Each row is a point. Each copy is the shape, with its points in the same order, stretched, turned, moved and blurred by noise. Is it also mirrored, or only turned?

Shape (7 x 3):
[[ 16  17  -6]
 [-18  27  -9]
 [ -8   3 -12]
 [ -9 -20  -5]
 [ 21  -9  21]
 [-40  27 -19]
 [ 10  32  13]]
Copy 1, 7 rows:
[[ 15   9 -11]
 [ 30 -18  -6]
 [  4 -13  -7]
 [-12 -14  -1]
 [ -3  21  15]
 [ 38 -48 -12]
 [ 31  10  10]]
Copy 1 is: mirrored
Copy 2, 7 rows:
[[  7  -2 -38]
 [-31  21 -20]
 [-21  -8 -24]
 [ -7 -21   2]
 [ 40 -12  -4]
 [-60  26 -18]
 [ 15  20 -30]]
Copy 2 is: only turned

Shape:
[[  3  15   8   6  -3  10]
 [ -6 -17 -44 -19  17  -3]
 [-30 -18 -15  -2  41 -18]
 [ -7  17  -8  43 -27   7]
 [  4  23  16  26  -9  -7]
 [ -4  -4   4 -33   1  35]
 [ -9 -25  28 -12  -4 -29]
 [-22 -41 -35  -6  37  21]
 [-24  36  -6  14 -35  11]]
Copy 1:
[[ 10   2   5   7  13   6]
 [ -4 -35 -35 -32  18   3]
 [-38 -31 -11 -18 -19   5]
 [ 26 -14  -6  41   6  -2]
 [  5   9   9  32   3  -8]
 [ 31  -2  11 -26  12  28]
 [  4   6   9 -17 -28 -25]
 [ -6 -60  -7 -34  -2  16]
 [ 30   9 -24  36   1  18]]
Copy 1 is: only turned
Copy 2, 9 rows:
[[  6  19   4  17  15  17]
 [  9 -19 -16 -26  34 -46]
 [-17 -38   7 -27  34 -19]
 [ 26   3 -10  42   2  29]
 [  1  10  12  29  -4  21]
 [ 14  24  -9 -28  50  10]
 [  6 -19  20 -32 -15   4]
 [-17 -22 -38 -43  47 -10]
 [ 45   9   4  41  41  24]]
Copy 2 is: mirrored
Copy 3 (9 x 6):
[[ 24   3   2  -6  -3  -2]
 [-15 -43 -32   5 -20   2]
 [-14 -16 -13  25   4 -24]
 [ 39  31 -34  -9  -9   0]
 [ 33  20   8 -13  -6 -21]
 [  8 -29  -5 -10   9  35]
 [-19  19  15  -2  -5  -2]
 [-11 -39 -36  43  -6  21]
 [ 33  13 -30 -45  11  -2]]
Copy 3 is: only turned

Shape (13 x 8):
[[-12 -15  28 -27  15  10 -21  -5]
 [ 42 -13 -21  -4  -7   8  24  -2]
 [ -3   4  -1  22   3 -24 -16   3]
 [-29  -4  -6 -26   3   7 -11   1]
 [ 40 -10 -10  11 -32   3  34  18]
 [ 20 -17  -7  25   9 -26   5 -10]
 [-30 -31   9 -11   1  11   2 -20]
 [ 21  -6   8   0  -7 -13  33  17]
 [ 20   6   5  29 -21 -28  -8 -16]
 [ 22  -7  -9  -4 -13 -39  12   1]
 [-17  -7  12 -31  -3   3  -7 -21]
 [ 28  13  -8   2  -3  -3  32   2]
 [-19 -27   7 -30   1  11 -24   1]]
Copy 1:
[[-47  15  29  29 -12  11  -7  -1]
 [-12   2 -10 -23  11  39   9 -49]
 [-14 -16  14  -3  18  -2 -38  21]
 [-31  22   3  12 -16 -13 -11   2]
 [ -8 -13 -14 -26  15  21  26 -27]
 [-18 -10  14  -7  46  30 -32  -5]
 [-46  34  10  44  18   1  -2  -9]
 [-11   4   3 -27  14  35  15   8]
 [  2 -23  34  -6  36 -11 -29  -5]
 [-14  -8  18 -45  31  14 -16  -5]
 [-27  29  29  17  -4  -8  -5 -14]
 [ 13  13   4 -29   4  33   8 -12]
 [-60  11   9  24 -11  -5  -9 -11]]
Copy 1 is: only turned
Copy 2:
[[ 26   9   8   2  20 -12 -15  10]
 [  3  -8 -36  36  -7  -4  20 -36]
 [ -4   1 -14  19 -12   0 -31  24]
 [ -1  11  16 -18   9   4   7  14]
 [ -4 -30 -35  32 -21 -16  30 -19]
 [-10  -3 -22  45 -11  -4 -28  -8]
 [ -3  -6  29  10  22   4  -2   7]
 [  0 -23 -14  20 -28 -33   7 -16]
 [  2 -26 -26  23 -10  12 -44   8]
 [-21 -16 -22   4 -13 -13 -19  -9]
 [ 11  -6  16 -17  14   8 -10  -1]
 [ 10 -10 -21  22 -34  -6   8 -33]
 [  7  10   4  -8  29  -7   5  19]]
Copy 2 is: only turned
